Each point is reached from the start by the listed moves, each made once or not at all, plus a little noise. Say if it took an odd or an even number of moves. Then give how often each move was made.

Moves:
(1): 0.23,0.03,-0.63
(2): 0.45,0.77,-0.07
Start: 0.20,-0.06,-0.06
Points:
0.18,-0.07,-0.06 -> even (0, 0)
0.62,0.74,-0.11 -> odd (0, 1)

Moves:
(1): 0.05,0.13,0.20,0.00,-0.24,-0.10,-0.40
(2): -0.60,0.19,0.14,0.32,0.24,0.21,-0.05
(3): 0.53,0.67,-0.29,0.00,0.61,-0.66,-0.15
(4): -0.53,-0.15,-0.18,0.65,-0.02,0.37,0.19
Start: -0.02,-0.03,-0.08,-0.36,0.00,-0.18,0.22
Points:
-0.62,0.73,-0.43,0.58,0.84,-0.26,0.26 -> odd (0, 1, 1, 1)
-1.16,-0.03,-0.12,0.58,0.23,0.38,0.30 -> even (0, 1, 0, 1)
-0.68,0.16,0.05,-0.01,0.19,0.01,0.23 -> odd (0, 1, 0, 0)

Moves:
(1): -0.07,-0.32,-0.50,-0.05,0.45,0.53,0.14,0.10,-0.20
(2): 0.43,-0.17,-0.13,0.12,-0.33,-0.13,-0.25,-0.39,-0.07
(3): -0.44,0.11,-0.04,-0.46,-0.01,0.42,-0.15,0.28,-1.10
(4): -0.42,0.49,-0.46,-0.16,0.23,-0.10,0.21,-0.20,-0.37
(5): 0.27,-0.37,-0.15,0.11,-0.08,-0.34,-0.05,0.51,0.27
(6): -0.20,-0.04,-0.10,0.30,0.03,-0.08,0.70,0.05,-0.33
(7): 0.25,0.10,0.38,0.06,0.77,-0.42,-0.11,-0.35,-0.77
(8): 0.15,-0.20,0.11,-0.62,0.21,0.10,0.42,0.08,0.32
Start: 0.12,0.13,-0.01,-0.07,-0.31,-0.14,-0.48,-0.01,0.28
Points:
0.24,-0.35,-0.45,-0.75,0.36,0.48,0.09,0.18,0.39 -> even (1, 0, 0, 0, 0, 0, 0, 1)
0.52,-0.77,-0.41,-0.69,0.79,-0.08,0.30,0.30,-1.53 -> odd (1, 1, 1, 0, 1, 1, 1, 1)
0.44,-0.41,-0.65,0.01,-0.20,0.25,-0.56,-0.27,0.06 -> even (1, 1, 0, 0, 0, 0, 0, 0)
-0.13,-0.02,-1.14,-0.19,0.36,-0.09,-0.13,0.41,-0.07 -> odd (1, 0, 0, 1, 1, 0, 0, 0)

Moves:
(1): 0.22,0.59,0.22,0.05,-0.19,-0.02,-0.42,0.11,-0.20,-0.20,-0.19,-0.20,-0.08,0.15,0.30
(2): -0.15,0.13,0.08,0.11,0.16,-0.17,0.01,-0.29,-0.38,-0.08,-0.05,-0.17,0.18,-0.09,0.01
(3): -0.17,-0.27,-0.27,0.00,-0.26,-0.07,-0.07,0.32,0.30,0.09,-0.43,-0.05,0.11,0.12,-0.20
(4): -0.33,-0.07,-0.25,0.03,-0.12,-0.03,0.07,-0.06,0.22,-0.09,0.10,0.04,-0.05,-0.33,0.11
(5): 0.08,0.18,0.13,0.07,0.17,0.09,-0.17,0.05,0.07,0.09,0.41,0.01,-0.15,-0.10,0.09
(6): 0.15,0.39,-0.16,0.35,0.01,-0.18,0.04,-0.15,-0.49,-0.07,-0.33,-0.42,-0.10,-0.19,0.21
(7): 0.28,-0.07,0.06,0.04,0.14,0.36,0.23,0.00,0.08,0.25,-0.05,-0.14,0.12,0.41,0.10
(8): 0.01,-0.19,0.19,-0.36,0.03,0.29,0.03,0.17,0.28,0.12,0.13,0.11,0.17,0.01,-0.29
(9): 0.79,0.03,0.16,0.31,-0.39,-0.05,0.02,0.17,0.02,0.29,0.21,0.74,0.26,0.24,0.33
(10): 0.00,-0.12,0.31,-0.57,0.10,-0.14,-0.29,0.19,0.41,-0.07,-0.50,-0.13,0.25,-0.48,0.06
(11): -0.10,0.04,0.06,0.31,-0.40,0.00,-0.37,0.28,0.26,-0.21,0.22,-0.49,-0.35,-0.17,0.31
(12): 0.02,0.01,0.07,-0.14,-0.02,-0.25,0.14,-0.11,0.06,0.27,-0.26,-0.36,0.07,-0.26,0.19
Start: 0.24,-0.12,-0.14,-0.22,0.30,0.20,-0.10,0.42,0.05,0.36,0.04,0.08,-0.05,-0.14,-0.03
Points:
-0.17,-0.57,0.09,-1.18,0.17,0.10,-0.36,0.96,1.39,0.77,-0.52,-0.27,0.36,-1.20,-0.05 -> even (0, 0, 1, 1, 1, 0, 0, 1, 0, 1, 0, 1)
1.32,0.90,0.14,1.04,-0.41,0.13,-0.83,0.94,-0.29,0.50,-0.13,-0.66,-0.06,0.23,1.12 -> even (1, 1, 1, 0, 1, 1, 1, 0, 1, 0, 1, 0)
-0.12,-0.44,-0.28,-0.59,0.12,0.26,-0.10,0.82,0.96,0.83,-0.03,-0.19,0.09,-0.67,-0.15 -> odd (0, 0, 1, 1, 1, 0, 0, 1, 0, 0, 0, 1)
1.46,0.03,0.17,-0.04,0.09,0.41,0.32,0.49,-0.01,1.19,-0.25,0.04,0.50,0.09,0.51 -> odd (0, 0, 0, 0, 0, 1, 1, 1, 1, 0, 0, 1)
1.63,1.13,0.43,0.58,0.15,-0.01,-0.24,0.18,-0.80,0.91,-0.23,-0.45,0.27,0.02,1.20 -> odd (1, 1, 0, 0, 1, 1, 1, 0, 1, 0, 0, 1)
